Each row of a before or after table is a point. One or more steps were done to the points. Then noise was added and the rows were shuffled. The steps act on how far a point lies along the listed directions, d1 being the first. What was done? A step turns or swaps two directions, mirrors them in a line or flattens them onto one, adds a multiple of one to another, or multiplies one. Angles are multiples of 10 degrees, from the lower direction toward the higher: turns from -170 to 170, lines from 10 to 170 but not 90. Use the fewest steps. Two steps may share a direction if one is a turn and the other turns, adds or multiplies; they go together, in the order done. Otherwise the lowest direction goes first.

Directions:
(1): [-15  60   8]
(2): [-37  -3 -50]
(3): [ 48  16 -36]
Before (11 x 3):
[[-18 -18   1]
 [ 20   1  -5]
 [-37  25 -15]
 [ -1  26 -30]
 [-57 -15 -17]
 [  3  16 -57]
 [  1  -9 -50]
 [ 47   3  17]
 [-27  -6 -35]
 [-13  19  -6]
 [-35  -5  -1]]
After, 11 rows:
[[-30  13  12]
 [-56  -8  17]
 [-22 -15  36]
 [  6  -9  60]
 [ 11   2  36]
 [ 11 -14  16]
 [-11  -4 -19]
 [ -7  25  44]
 [ -4  17  17]
 [  0   1 -51]
 [-44 -29  13]]
Steps: add -0.3 times d1 to d3; turn d2 and d3 by -110 degrees

Directions:
(1): [-49  15  30  45]
(2): [ 45  34 -13  47]
(3): [-33  29 -60  -6]
(4): [  3  57  30 -36]
Before, 9 rows:
[[-10   6   8  -7]
 [-26 -13 -30   1]
 [-16   4 -12 -19]
 [-19   8 -31  -8]
 [-23   5 -26 -18]
 [-19   7 -26   8]
 [  2 -15  25   5]
 [ -9 -14 -47  23]
 [ 32 -11 -19 -51]]
After:
[[-24   7  -8 -11]
 [-31   7 -21  -8]
 [-23   9 -28  -4]
 [  5 -10  24  11]
 [ -8 -16 -50  17]
 [ -9   9   8  -1]
 [-14   8 -28  10]
 [ -5 -23  -4 -59]
 [-28  -8 -27  10]]
Steps: turn d1 and d2 by 40 degrees

Directions:
(1): [  6 -29  29  14  29  -9  -3  60]
(2): [-32   8  -5  13 -52 -41   5  26]
(3): [ 30  59  20 -13  13 -25  23  11]
(4): [ 29 -38 -20  -6  -6 -20  57  -7]
(5): [-34   7 -35 -51  22   5  11  26]
(6): [ 20   8 -55  30  23 -27 -27   5]
Before:
[[-15  -8 -20  -7 -16  21  -9 -16]
 [ -6  32  27  24  -6  -6 -21   6]
 [ 16  27  18   3 -16  10   9 -50]
 [-17 -15 -30  21 -36 -16  -9 -11]
 [  2  48 -21  31 -33 -36 -17 -13]
 [  7  60 -49   9 -18 -28 -17  -6]
 [ 14  34 -17 -28  -2   6  29 -32]
 [  6  16 -35  15  19 -17 -21  14]
 [ 27  16  30  29  -8  18   6 -26]
 [  1   0   3   5 -12  -5   9  14]]
After (10 x 8):
[[-11  27 -30  40 -28 -37 -33   4]
 [  9  20 -29   9 -18  -9   5 -36]
 [-12   1   0  -1 -16   7   1  10]
 [ -4  37  21  15  19  15 -26  22]
 [ 14 -29 -19  14  13   9 -12   8]
 [ 24  18 -21   5  28 -28   9  37]
 [ -6  19  27  31 -22 -13 -12  -4]
 [  8  20   9  20  33 -14 -28  33]
 [ 19  28 -50  34 -30 -42 -14   0]
 [-25 -23 -37  17 -10   1 -29  -2]]
Steps: mirror d1 and d6 in the line at 120 degrees; turn d2 and d3 by -30 degrees; swap d4 and d5

Directions:
(1): [ 21 -28  23 -17  12 -31  28  36  28]
(2): [-33  -9  -7  52 -19 -11  17  -3  37]
(3): [ -2   6  25 -22 -60 -25   9 -23  -8]
(4): [-16 -14 -18 -29  -3 -15 -53  -3  37]
(5): [-46  30  26 -28   8  27  15  16  17]
(6): [ 32   4 -10   1 -38  45  -4  27  24]
Before:
[[-21  10  16  15 -18   2  14  -5  27]
 [  0  14  10   4 -37   4   2 -14  -3]
 [ 21  -4  -3   5 -11  -2   4  -2  -2]
 [ 11   8  13  -3  -7  -9  19 -10 -36]
 [-13  17  16   6   8  32  27   8  -5]
 [  9   1   2   9  -9  -4   9  -8 -10]
 [  2   4   6   0 -11  16   6 -14 -33]
 [ -2   3  10 -23 -10  12   4  13  14]
 [ -9  -1 -14  11  -3  -1 -14   0   4]
 [-22   5  -6   3   5   1   0  -7  -7]
 [ 12 -11 -14   9  24   7  -5  10  12]
 [-22   7  13  14 -17   1  -3   1   9]
 [ -3  -3  19 -31  13 -22  -5 -10   4]]
After, 13 rows:
[[  1  -2  -7 -18   3   8 -10  11   4]
 [  3  13  15  -3 -40  17   4  -2  21]
 [-18   3  15   2 -10  -7  22  -5   1]
 [ -8  13   3 -19 -30 -13 -17 -32 -27]
 [  8  -9 -21  28  52  19   2  17   7]
 [  6  -8  -7   1   4  -1  -5  20  13]
 [ -9   6  18 -14 -61 -24  -6 -24  11]
 [  2   4  -2  -2 -20  -4  -9 -16  -5]
 [-20  -7   0 -16 -18 -10 -23 -24  -8]
 [ 14   7  29 -24   0 -11  19 -10 -19]
 [  1   1  -3  10 -14 -10   2 -15  -2]
 [-28  12  -9   5  12  29 -16  -8   6]
 [ -1   4  16  -4 -32   5  -8   9  12]]
Steps: turn d1 and d4 by -100 degrees; mirror d2 and d6 in the line at 40 degrees; multiply d3 by 2; multiply d5 by 0.7
